Each row of a before or after table is a point. One or more steps were done to the points. Then noise was added and the rows were shuffled. The steps act on how far a point lies along the listed directions, d1 being the first. What was done? A step turns or swaps two directions, mirrors them in a line or flattens them onto one, adds a multiple of one to another, or multiplies one. Angles are multiples of 10 degrees, from the lower direction toward the higher: turns from -170 to 170, lines from 10 to 170 but not 90. Use the fewest steps. Two steps may share a direction if one is a turn and the other turns, adds or multiplies; they go together, in the order done. Otherwise the lowest direction goes first.

Directions:
(1): [-35 -33]
(2): [ 33 -35]
Before (9 x 2)
[[-30 -19]
 [  7 -33]
 [ 25  75]
 [-44 -22]
 [  3 -21]
 [ 25   5]
 [-52   2]
 [-50  25]
 [-50  -7]]
After (9 x 2)
[[-41 -40]
 [ 31  -3]
 [  5 -49]
 [-13 -49]
 [  5  24]
 [-19 -48]
 [  7 -33]
 [ 22  -6]
 [-65  47]]
Steps: turn d1 and d2 by 70 degrees

Directions:
(1): [ -8  37   0 -30  10 -67]
(2): [ -1 -23 -45  40 -38 -37]
Before (13 x 6)
[[  11  -20  -35   45  -12   38]
 [ -14   52   33  -54   27  -24]
 [  -6  -54   25   54  -10  113]
 [  10    4   22   -9   37   17]
 [  11    1   20   18   12   56]
 [   6  -40  -26   40  -50    8]
 [  -7  -15    9    4    3   25]
 [  17    0  -13   20    2  -13]
 [   2   29  -13   -1  -16  -47]
 [  -3   16  -14   -5    6 -117]
 [  22  -34  -22   49  -12   60]
 [  -2  -27   19   11    2   74]
 [  31  -43   -6   49  -30   51]]
After (13 x 6)
[[-26  63  78 -68  62  -2]
 [ 21  -3   1  17  13  17]
 [-15  40  34 -49  30 -15]
 [ 15  40  37 -36  48  37]
 [  9  31  20 -20  41  44]
 [ 25  31  60 -39  37  37]
 [  2  45  24 -18  24 -23]
 [-14  -4 -44  28 -41 -61]
 [-12  10  15 -18  12  -8]
 [  8  -3  41 -22   8  65]
 [ 13 -76 -30  76 -28  19]
 [  5  10  -5  -1  19 -45]
 [  9 -12 -19  37 -32  21]]
Steps: turn d1 and d2 by 110 degrees

Directions:
(1): [-21  21  50 -30 -25 -54  37  11  50  22  16]
(2): [ 43  60  25 -26  30  -8 -10 -13 -52  16  41]
Before (12 x 11)
[[ -97  -94  -44   38  -39   19   36   16  116  -11  -47]
 [  38   11   -8   -1   44   21  -16   -7  -46  -21   13]
 [  -1   -9   -3   28  -21  -19   -9   15   10    5  -21]
 [  -4  -34    7   -8  -14  -11    3  -11   16    2   -5]
 [  44    7  -28    4   40   30  -52  -18  -70  -25    9]
 [ -13   18   -4    3  -22  -19  -11   -3   10   -5   -4]
 [  43   26  -25   21   25   26  -48  -22  -58   -6   -3]
 [  24   23   35  -23   18  -17    7   -9  -17    3    1]
 [ -43 -108  -88   85  -29   39  -20   -6    8  -44  -66]
 [  19   29   14    5   12    2  -24  -15  -43   15   16]
 [  15   16  -13   -9   17   33  -24    4  -37   -6  -13]
 [  13  -27  -67   42   43   69  -56  -22  -62  -17  -20]]
After (12 x 11)
[[  37   17  -43   19   58   55  -55  -30  -88   -5    9]
 [   3  -12  -10   30  -17  -12  -14   15    4    1  -23]
 [  -4  -78  -99   87    6   63  -47  -20  -55  -44  -49]
 [  48   51   -2    1   25    4  -39  -25  -55    7   16]
 [ -14   15   -8    5  -22  -15  -12   -3   10   -8   -6]
 [  -3  -38   -1   -3  -11   -3    0  -12   12    0   -9]
 [  12   17   41  -25    8  -25   16   -6    1    7    0]
 [  19   31    3  -20   19   18  -20    5  -36    1   -4]
 [  50   36    0  -18   39    8  -43  -19  -71  -12   30]
 [  40   31   13  -13   43    3   -7   -8  -41  -12   26]
 [ -72 -106  -87   62  -14   68    2    4   65  -30  -57]
 [  13   36   29   -5    5  -12  -13  -13  -30   22   22]]
Steps: turn d1 and d2 by -30 degrees

Directions:
(1): [-56  -1  83 -26  65  -1 -21   7  37 -24  28  15 -10  -4  40  21   6   6]
(2): [ 24  60  48  24 -17  35 -59  -8 -22  -1  -7 -55  -7 -41  10 -20 -53  -7]
(3): [ -6  83   0 -34  40 -26  13  28 -28  19 -51  11 -23  21 -22   3  22 -58]
(4): [ 12   9  25 -75   4   7  51  11 -25 -28  31  -4  50  14 -39 -41 -51  25]
(5): [-36  72 -50  30 -14  11  24   7   0 -22  51  16  41  16  66   8 -13  -6]
Before (12 x 18)
[[ 30  19   6 -15 -24 -19  -2   0 -37   9 -23 -25  -3   3 -41 -22 -22 -18]
 [-20  18  59 -16  35 -24 -50   5  15   8 -36 -13 -29 -10  17   1  10 -10]
 [-24  52  69 -34  57 -27 -31  23   2  29 -32  24 -60  -5  -4   7  11 -47]
 [ 21   3  65 -15 -13  18 -52 -14  -6  -2 -10 -29 -12 -44  -6 -21 -32   2]
 [-43  53  18 -36  53 -20   5  31   9 -21   4  34   8  20  18  16   9 -36]
 [ 27 -48 -63   5 -31   1  40  12  -8  39 -11  14  15  15 -16 -31  25 -15]
 [ 53 -27  20  34 -62  21 -48 -36 -23  24 -19 -63  -3 -38 -23 -37 -48  23]
 [ 51 -13  23   8 -31   4 -13 -18 -15   2 -23  -1  -5 -21 -65 -28 -25  15]
 [  5  48 -70  -2 -12  -6  10  14 -28  -7  -1  16  24  14  18  -9   7 -16]
 [-31  44  70 -67  62 -21 -22  39 -16  10 -29  11 -30 -10   5  -2  10 -59]
 [-34  12  38 -49  64 -14  -1  28  10 -11  12  22   4  15  19  -6  12 -12]
 [ 47 -27 -27  19 -31 -20 -10  -9  -5   8 -29 -27 -11  -9 -15  10  12 -17]]
After (12 x 18)
[[   1   16   -7   -3   17   -2    4   24   -4   42  -29    9  -15    5
     4  -17   31  -50]
 [   2   64   19   -8    1   14  -25   14  -16  -26   10  -17   24  -15
    11  -14  -48  -18]
 [  -5   55  -28   12   -4   10  -25    7  -14  -18   12   -1   16   -9
    43   -5   -8  -10]
 [  10  -27   36    5  -20   -8  -23  -12   -4   -3    7  -25   -2  -12
    -8  -10  -24    9]
 [  31   13   56    9  -24   23  -54  -12  -10   20    1  -28  -26  -42
    -8  -28  -52    3]
 [  22    5   62  -20  -21   26  -49    6  -28   -2    7  -45    3  -51
     4  -37  -57   -6]
 [  19  -51   32    4   -8   -7   -8  -17   17   -6   -5   26   -8   -9
   -46   -7    1   25]
 [  -1 -119   -7   15  -25  -20    4  -33   31   17   10    9   -1    2
    -3    2   19   44]
 [  24  -32   -7   17   -9  -24  -17   -5   11    2  -24  -18  -20   -9
     0   22   26  -20]
 [  11  -86   20  -16  -29    6  -11  -25   19   -9   20    4    7  -23
    -7  -12   -3   38]
 [   8   30   26  -35   18   10  -14   20  -17   -7    8  -17   16   -3
     2  -34  -28   -6]
 [  15  -25   23    0  -20  -10  -40  -12    7    4  -14  -32   -2  -19
     2  -20  -14   23]]
Steps: flatten d1 and d4 onto the line at 70 degrees; turn d2 and d3 by -90 degrees

Directions:
(1): [-60 -35  34 -34  32 -18 -40  10   9 -27   4  28   2 -41 -46 -60 -10 -67
 -10 -15 -35 -26 -10 -52  50  13  55  10 -28   5  35  -8]
(2): [  5  -4  24 -55  33  48   4  36   6 -45  57 -47 -24 -13 -16   7  66 -22
  60  35 -11  72  -7  35  -1  17 -26 -30   3   5  34 -21]
(3): [ -5  54 -43 -34 -15 -46  -8  14  29 -52  24  -9  21 -37 -59  -5 -20  83
  12 -34 -33 -28 -29 -31 -13   6 -41 -23  56   7  24  13]
(4): [ -26   13  -11  -22  -14   33   41   19   37   -4  -57  -52    8  -38
   -8  -22  -14    1    8   -8   72   16   17  -23   31 -116  -12    4
  -24    6   21   13]
(5): [  3   5  -3  -6 -58 -11  16 -37  38  17  -1  -9  27   0  -1  65  20  38
  24 -10  14  16  14 -37  64  49  42 -19 -50 -41  36 -77]
(6): [ 26 -26  60  -8 -48   9  17  16 -15  39 -10  39 -20 -21  56 -24 -23  -8
  69 -62 -23  28 -31 -64  -3   7 -68  11  15  -7  15   5]
Before (8 x 32)
[[ -25  -29    9   19  -16  -42  -22  -12   22    0   -7   39    6  -12
   -25  -25  -26    3  -35  -25  -10  -40    4  -39   54   13   44   26
    -1  -14  -13    7]
 [  50  -27   34   34  -18   19    6  -25  -23   47   42   23  -10   64
    59   79   54   18    9   44   -5   32   36   38   20   96   22  -25
   -40  -32  -19  -50]
 [ -40   -8   41  -49   -6    3   15   19   -1    2   -1   -8   -1  -47
   -31  -47    0  -17   47  -34  -21   25  -12  -38   50  -33  -30   -2
   -20    8   35   20]
 [  -2   -4   19   41   12  -24  -23    3  -24   29  -18   52  -22    5
    14  -32  -24   -6  -21  -34  -22  -29    0    8  -29  -11   16   22
    25    5  -41   21]
 [  -8   13  -59   15   27  -23   11  -22    9  -14  -22    2    8   -3
   -24  -11  -31   18  -33    1  -14  -29   11   21  -18  -29   25   16
     6    9    8    6]
 [   2  -18   29   22  -28   18    7  -35  -27   44  -10   -7  -18   43
    10   28   30    4   -4  -13    6   14    5  -14   15   65   27    4
   -26  -23   -8  -52]
 [ -28   50    1  -33  -28  -23  -20   34   12  -48    6   13   13  -60
   -44  -53  -26   34   60  -88  -58    3  -48 -111    7  -26  -33   -9
    43   -6   37    1]
 [  59  -22   14   55  -63   38   20  -39  -15   66  -21    8    3   45
    88   81   11   24   13   15   63   26    5    2   22   55   13   -2
   -44  -26  -11  -55]]
After (8 x 32)
[[ 38 -56  42  73 -37  11  -8 -27 -54  81 -49  71 -13  27  99  -5 -52 -29
  -16 -29  26 -29 -19 -39  -1  32  -4  39 -10  -3 -34   8]
 [-66   7   3 -43   2  -9  15  -1  28 -10 -20 -32  20 -45 -63 -34  -2  -7
    3 -14  12   2  10 -28  78 -54  23  -5 -48   4  39  -1]
 [-63  63 -31 -35  12 -32 -39  29  28 -78   3  -8  31 -60 -95 -54 -18  28
   11 -54 -43 -20 -23 -93  25 -44  25 -11  20  -1  39  -4]
 [ 16  14 -47   1  31   4  27  -1   7 -24  -5 -18 -12   2  -7  -7  -7  22
    2  12 -14  10  10  45 -44 -47 -14  10  21  14   8  13]
 [-15 -12 -11  23  36 -30 -31  12   5 -29  17   8  -8   8 -39 -34 -10  -7
  -59  16  -7 -30   6  25   2  -8  21  24  31  15 -44  43]
 [  0 -28  26  43 -13  -7  -6 -35 -54  57 -24  29 -19  44  15  -6  -5 -15
  -36 -22 -15 -23  -7 -16 -14  63  29  26  -5 -11 -36 -16]
 [  1  -8  28   2  53   6 -35  30 -28 -11  33  24 -44   1  -7 -34  27 -28
   10  -1 -39  10  -3  45 -36   6   7   0  34  15 -21   7]
 [ 56 -51  52  76 -34 -23 -23 -35 -56  87  23  99  -4  70  85  46  -6  17
  -27  -7 -46 -26  16  -4   0 119  22   5 -21 -26 -50 -15]]
Steps: turn d1 and d6 by -60 degrees; turn d2 and d5 by 80 degrees; multiply d4 by 1.6

Directions:
(1): [-17  23  38  42  46  40  77  -5 -41  12 -47  15  21 -66   1   6  48  15
 -13 -20 -20  14 -17   1 -30 -22 -10 -61 -30 -32  22  -6 -23  47 -34  59
   2  12  39  27  46  22  15 -32   3  69 -73  21  39   4  52  -2 -20 -41
   9 -22 -55  27 -31  47 -17 -14 -16  12]
(2): [ -5  21 -25 -16  19  34  -8   7  -7  60 -45 -33   2 -17 -29  -2 -55  41
  11   1 -35 -23 -39 -16  22 -13  -5 -51 -37  -4 -11  -7  24  25  81 -24
  -1  36  28 -77 -50 -27   8 -46  32 -33  18  83  34  22  -2  41 -22  -2
  29  24  -7  70 -10 -40  37  41  -6 -57]
(3): [  4 -93   5  -8  32   5   5  33  -1  -2 -28 -66 -11  -8 -52   4  23 -19
   5  37  36  -7 -30 -36  13 -22   6  13 -12 -10  84  -3 -40  50 -17  -9
 -53 -71 -55 -60  -9  -3 -29  -7  38   3 -32 -30 -21   8  -5  49  37 -31
 -39  12  45  -7   9  41  34 -16 -67 -20]
(4): [-31 -19 -71  14  40  14 -42  54  11  43  18  18  37  36 -31 -47  71 -47
  11   9 -43 -15 -40  36  -3  24 -36  67  15  55   7 -22  20 -34  23  27
  24   2  28  18 -11  19  29  -2  48  73  16  29   5  19  18  27  22 -30
 -79  -4 -23   0 -28 -38 -47  14 -20  -6]
(5): [   4    3   23   16   16   77  -36   -6  -63    0   -5   -2   40  -22
   16    7  -27  -15    1   56    6   19    4    3    0   37   16   13
  -11  -69   -8    7 -105  -51   29  -47    4   23  -39   53   -5   -9
   -6  -12  -31   17   53   58  -35   12  -24  -41   -3  -31  -41    3
    6  -26  -41   21   -6  -46   -4  -83]
Before (11 x 64)
[[  0  -8   5  10   9  -3  -6  17  -2 -18  -1  15   3  15   5 -11  25 -19
    6   1  18   8   4   7  -2  -8  -2  30  27  11   8  -2 -24 -22 -26  12
    5 -27  -3  32  28  16  -2   9   5  33  -2 -24 -17   6  -1  -9  12   3
  -41  11   1 -41  -1  10 -13 -13  -6  28]
 [-18  19   2  14   7  23  12  -7 -12   4  -9  18  22 -12  13   9  24  -6
   -3 -11 -20  10 -17  20 -26  -2 -15 -16 -28   4 -12  10   0 -13 -11  26
   19  20  25  47  25  21  24  -2 -22  61 -25  18  18  -1  22  -9 -21 -26
  -12  -7 -44   0 -26  20 -37  -2   6  16]
 [-14  34 -14   8 -11 -25  24  13  20 -27  28  46   5  -3  29 -36  49 -27
   -6 -38 -25  15  11  36 -21   2 -12  17  31  13 -25 -14  34 -17 -34  56
   49  14  26  75  52  23  31  16   5  53 -23 -27  14 -13  28 -37   5  -9
  -20 -26 -42 -31  10 -17 -47   2  27  55]
 [ -6 -19  10  14 -16 -33   3  10  10 -43  49  55   8  14  23 -19  69 -43
   -1  -2  15  24  44  22 -32  21 -24  60  45  12  -3 -13 -26 -35 -91  48
    8 -31 -18  93  58  43  -3  42 -34  58 -33 -73 -23  -9  11 -52   9 -13
  -27 -15 -19 -66  -9  46 -45 -35   8  81]
 [-17   8 -16  12   3  21  11  -8  -3  -1  -6  15  23  15  16  -4  -4  -2
   -6 -12 -23   8  -5   5   6  14 -30  -5  -4   0 -21  -2   0 -22  16  -9
   29  18  11  24   5   5   7  11   1  13   6  18 -10  11  10 -18 -10  -7
  -13   2 -16   9 -23  -4 -13  -4  -2 -23]
 [-20  27 -44  -4  17 -10  -4  39  24  45 -24  15   5   1 -15 -19 -16  11
   11 -26 -40 -34 -25   9  12   2 -26 -18  -4  49 -28 -18  71  10  26  22
   29  22  51 -22 -25 -16  29 -26  34  12   8  33  40   7  14  30 -14   5
   10  -2 -28  49  -2 -58 -10  46  10  -5]
 [ -5 -68 -54 -27  14 -15 -70  45  25  16  21 -24 -12  47 -56 -23  -2 -30
   14  17  -3 -18 -28  -6  30   8  -6  55  10  49  24  -1   1  -9  46 -27
  -26 -29 -24 -42 -48  -6   4  22  42 -23  45  -8 -22  14 -46  41  31 -10
  -48  21  44  -5  17 -19  33  -2 -19 -34]
 [ -3 -17 -18  18 -13  -7 -26   9  -2  -8  42  18  25  33   0 -12  21 -40
  -14  14   0   3  18  16 -10  26  -5  63  22   6  -4  -4 -13 -44 -16  -7
    8  -5 -12  49  12   8  14   9 -30  21  35 -18 -25 -10 -10 -35   2 -10
  -27 -12  -1 -40 -13 -13 -41 -24  -4  -4]
 [ -8  15  -1  -9 -11 -14   5 -22  -3  -5  21  33  -8  -6  16  -5   7   6
  -11 -26  -1   4  17  -7 -13 -16  -2   9  11   6 -17 -11  20   1 -17  15
    0  -9   8  20  11  15   0  -4 -27   1 -18 -36   2 -11   8  -4   1   8
   14 -21 -20  -1   1  -8   3  -7  17  37]
 [  8  14 -14 -28 -24 -18 -38   0  10  -8  19  17   7  31  -7 -16 -34  -6
    0  -7 -14  -7  13   8  26  12  -7  28   7  11 -44  -5  32 -56  17 -21
   -2  13   1   5 -13  -6   2  17 -10 -29  41   7 -18   3 -19  -1 -19  20
   14  19  -2 -18   8 -35  -2  11  22   6]
 [-15   4 -23 -10  16  22   0  13   3  34 -45 -22   4  -3 -29 -12 -19  26
   15  -8 -37 -11 -42 -26   5 -29 -12 -33 -15  21  12  -7  24  34  44   7
   -4  17  15 -60 -27  -6   8 -27  18   5 -10  43  42  18  10  39 -15 -12
    3  18 -18  48  -7 -26  23  26  -8 -21]]
After (11 x 64)
[[-14  22 -30 -13  26  69 -30  22 -36  77 -42 -13  31 -31 -28 -16 -57  32
   24  24 -54 -16 -34  -6  11  14 -26 -39 -35 -25 -31 -27 -22  -6  84 -24
    4  51  23 -42 -44 -15  12 -56  19  -2  26 122  32  42  -1  14 -35 -30
   15  33 -31  61 -48 -25  28  26 -10 -69]
 [-10 -19  12  12  -8 -12   4   4   1 -38   9  17   2  21  10  -8  47 -25
    1  -3  10  20  10  -5 -22  -5  -3  33  26  23  26   2 -15  -4 -56  34
    3 -20 -24  43  37  27  -4  28 -25  50 -25 -56   0 -11   7 -14  13 -14
  -38  -9  -8 -40   3  27 -22 -30  -2  43]
 [-20  23  -6   9   8  22  14 -10  -5  20 -19  10  21 -12   3   9  12  10
   -2 -18 -29   1 -25  19 -20 -10 -16 -29 -37  10 -16  13  21   0   4  26
   15  26  37  24  13  14  27 -10 -12  56 -26  32  30   2  26   3 -25 -22
   -1  -2 -46  17 -23   9 -26  11   5   8]
 [ 11  12 -14 -26 -26 -17 -36  -3  11 -10  24  19   6  33  -5 -19 -28 -11
   -2  -9 -11  -6  14  10  26  14  -3  32  12  11 -43  -4  35 -55  13 -17
   -4   9   0   8  -9  -8   0  22 -10 -27  38  -1 -18   0 -21   0 -15  22
   15  17  -5 -21   9 -32  -6   6  21  10]
 [ -4  24   2  -4   4  33 -10 -23 -31  13   4  23  10 -22  15  -5 -22  12
   -8  -1  -8   5  12 -12  -4  -8   2  -2  -7 -24 -22 -10 -15 -11  25 -13
    2  16   0  17  -4   3  -2 -26 -31   0   6  20  -1   3  -3  -9  -6  -5
    7 -11 -19  10 -18 -15  11 -14  14 -20]
 [ -4 -75 -45 -19   9 -31 -66  45  32  -6  34 -13 -14  52 -51 -20  15 -44
   11  12   9 -11 -14  -1  20  11  -4  74  22  55  28   3  -6 -14  17 -18
  -26 -41 -31 -16 -31   2  -2  36  29 -13  37 -41 -31   8 -44  26  41  -9
  -59  15  47 -28  24  -5  20 -13 -19 -10]
 [ -3   7 -12  -1  21  25 -10  20 -13  30 -35 -13   8   3 -17 -14 -16  12
   15   5  -7 -11 -24  -4   8 -15  -7  -9   2   6  -2  -5 -11  -8  35  -5
    4   0  16 -26 -11  -3   4 -25  26  10  14  43  10  21  -5  23  -7   3
  -22  29  -4  13 -11 -20  16  19 -12 -20]
 [-17  57 -21   4  13  56  -4  15 -25  25 -16  16  31 -36  11 -32 -19   0
    2  -2 -54   8 -23  26  -3   9  -5 -22 -13 -34 -39 -14 -12 -25  57   4
   49  61  23  40   3  -5  36 -32  13  33  27  86  22  17  11 -25 -15 -29
  -19  -4 -45  16 -24 -40 -18  11  22 -47]
 [-10  -2 -44   2  -1  -1 -21  13   9  47   1 -10  17  22 -28 -16 -17   1
   -6  -7 -36 -22 -18   1  10   1 -13  17  -6  24  -6 -11  39  -5  47 -14
    5  20  22 -39 -28 -17  24 -27   5 -12  34  39  19   8  -5  14 -17  -2
   13  11  -9  33  -8 -58  -9  24  -7 -30]
 [-11   8  -6  23   6 -10 -11  33   0 -22  21  53  22   7  23 -10  28 -44
    2  -2   1  -1  22  28 -12  36 -12  45  34  16 -20  -6 -11 -42 -46  25
   31  -5  -1  86  26  11  17  17 -18  52  16 -27 -16  -9   5 -39  11  -7
  -42 -20 -21 -40  -9  -2 -54 -21  12  14]
 [-15   5 -24   8  -4  -2  24  -6  15   0  -5  16  13  21  13  -5   5   2
   -7 -29 -21   4  -4  11   5   3 -34  -6   6  23 -19  -1  29 -10   5   1
   27  10  22   9   8   8  11  17   9   6 -10   0   1   3  17  -5 -10   1
   -3   2 -19  12  -9  -9 -13   9  -1   3]]
Steps: turn d2 and d5 by -160 degrees
